Each wall is flat, endless, passes through zero and stands at right angles to its row. A trip goes straight from one point to another. Which walls does it cross, in order?

Walls:
(1): [ 3.2 -2.3]
(2): [-1.5 -4.2]
(3): [2.6 3.3]
(4): [-4.3 -8.5]
(5): [ 4.9 -1.4]
(6): [5.0 3.0]
(7): [-6.5 -1.5]
Trips:
[-1.9 -0.3] to [1.5 3.4] => 2, 4, 3, 6, 7, 5
[-7.4  1.3] to [-1.1 -2.4] => 1
[-6.5  0.9] to [-4.4  5.2] => 2, 4, 3
[-1.8 -2.1] to [-3.1  7.4] => 2, 4, 3, 6
[-1.5  9.8] to [-4.8 -3.2] => 7, 6, 3, 4, 2
[-4.3 -0.6] to [0.8 3.9] => 2, 4, 3, 6, 7
[-5.6  6.6] to [3.0 2.1] => 6, 7, 5, 1

Walls:
(1): [-2.1 -4.8  2.1 -2.6]
(2): [-0.8  7.2  6.1 -5.2]
(3): [ 6.8 -1.7  0.6  1.8]
(4): [ 4.1 -0.5  3.3  0.5]
(5): [-5.8 -3.9 -6.9  9.2]
(6): [ 3.4  4.4 -2.4 -4.6]
(7): [ 0.0 -1.6  6.9  4.4]
(8): [ 2.5  2.0  1.1 -1.3]
(9): [ 3.1 -8.6 -1.1 -3.6]
Trips:
[ 1.9 -4.4  3.3  2.3] to [-3.3  1.8 -0.8 -2.9] => 5, 3, 2, 4, 7, 9, 6
[-6.4 -8.3 -5.5  2.7] to [ 4.7 -2.2 -5.4  1.7] => 3, 1, 6, 4

Walls:
(1): [-0.7  3.3  0.9 -3.3 -1.4 13.7 -1.4 -0.9  1.9]
(2): [ 6.6 -3.4  3.5 -0.2  2.4  2.3  2.4 -0.4 -4.7]
(3): [-0.7  3.2 -1.2 -4.7 -0.3 -1.0 -1.9  9.0 -6.6]
(4): [ 1.6 -3.5 -0.7  2.6 -3.9  0.9  0.5 -3.1 -9.6]
(5): [ 4.6  4.7 -2.1  5.4  6.5  2.7 -1.7 -1.5 -1.9]
(6): [-1.6 10.2  1.4  0.9  5.4 -4.5  5.6 -0.4 -7.7]
Trips:
[ 6.4 -1.8  5.0  2.4  0.4  6.9 -2.2  0.6 -1.9] to [-3.5 -2.6  0.4 -2.7 -5.4  0.2 -1.1 -3.1 -1.7] => 5, 2
[ 3.4  6.5 -0.7 -1.8  0.6  3.2  7.9  4.1 -4.5] to [-2.0  3.6  9.4 -1.7  3.1 -0.5  2.5 -5.4 -2.5] => 3
[ 5.9  3.2  2.2  3.2  4.3  5.3 -4.7  8.6  5.1] to [-5.4  0.6 -0.5 -1.3 -4.5 -1.1  7.0 -9.9  2.8] => 3, 2, 5, 6, 4
[-2.1 -5.9 -8.3 12.5  5.5 -3.6 -2.6  6.6  2.2] to [ 6.6  2.2 -3.0  1.1  2.3  1.9 -0.9 -3.9 -3.6] => 4, 2, 6, 1
[-3.7  4.9 -3.8  5.7  3.7  3.0 -1.2 -2.4  3.2] to [-5.1  0.6  3.7 -0.7  3.2 -1.9  0.1 -1.4 -0.2] => 1, 5

Walls:
(1): [ 0.4  4.7  1.4 -1.8  0.2 -2.8 -3.2  0.9  6.7  0.0 -1.1 -0.9]
(2): [-4.0  1.3  1.6  7.8  0.2 -2.0  5.1  2.8  3.2  3.1 -0.1  0.8]
(3): [ 1.5 -4.3  6.8 -4.6  3.7  9.2 -1.2 -2.8 -0.7  2.8 -1.0 -2.0]
(4): [ 4.3 -0.4 -1.7  3.4  5.1  2.4  2.0 -3.4  0.0  1.5 -4.4 -3.3]
(5): [ 0.3 11.0 -2.3 -6.8 -2.6  4.1 -1.7 -4.4  5.9  3.3 -0.9 -9.5]
(6): [-4.5 -3.6  6.8  4.0  3.0 -6.5  4.0  1.3  0.6 -2.1 -0.8  2.5]
(7): [-1.4 -2.1  4.8  2.0 -2.4 -3.9  5.0  1.5  5.9 -3.6  5.8 -1.9]
(8): [-3.4 -1.7 -4.3 -3.6 -1.0  9.3 -0.4 -2.7 -5.5  5.0  5.1 -5.3]
Trips:
[ 3.7  0.2 -3.3  1.9  1.0  4.1  0.7 -6.9 -6.7  3.0 -0.3 -1.6] to [ 8.2  0.2  0.6 -6.1  2.9 -3.3 -4.6 -5.8  0.3  4.9 -2.2  0.6] => 1, 8
[-6.6  4.6  2.4 -0.8 -1.7  6.3  0.6 -1.5  0.2  1.3  1.8 -0.1] to [ 1.0  5.2  1.3  1.9 -6.2 -2.9 -6.1 -1.1 -7.9  4.5  2.4  3.6] => 1, 3, 2, 5
[-3.3 -5.4 -1.3 -3.2  1.1  1.8 -1.3 -2.2 -1.8 -0.8 -2.4  5.7] to [-0.9  0.3  2.1  1.8 -5.2  4.1  4.0 -5.2 -1.0  2.6 -5.5 -3.8] => 4, 6, 5, 2
[ 2.3 11.9  0.7  8.9  2.2 10.2 -5.0 -7.8 -3.8  7.0 -2.8  5.7] to [ 0.8 -7.2 -5.0 -3.6  1.8 -1.5 -1.0  1.4  1.8 -9.4 -5.8 -2.7] => 2, 8, 5, 3, 6
[ 8.3  8.9  1.1 -0.4 -0.6  5.8  3.9 -1.4  2.0  2.7  5.3 -2.3] to [ 2.5  0.9  3.3 -4.4  1.0  7.7  1.0  7.1 -1.9 -1.6 -0.8  0.2] => 7, 1, 4
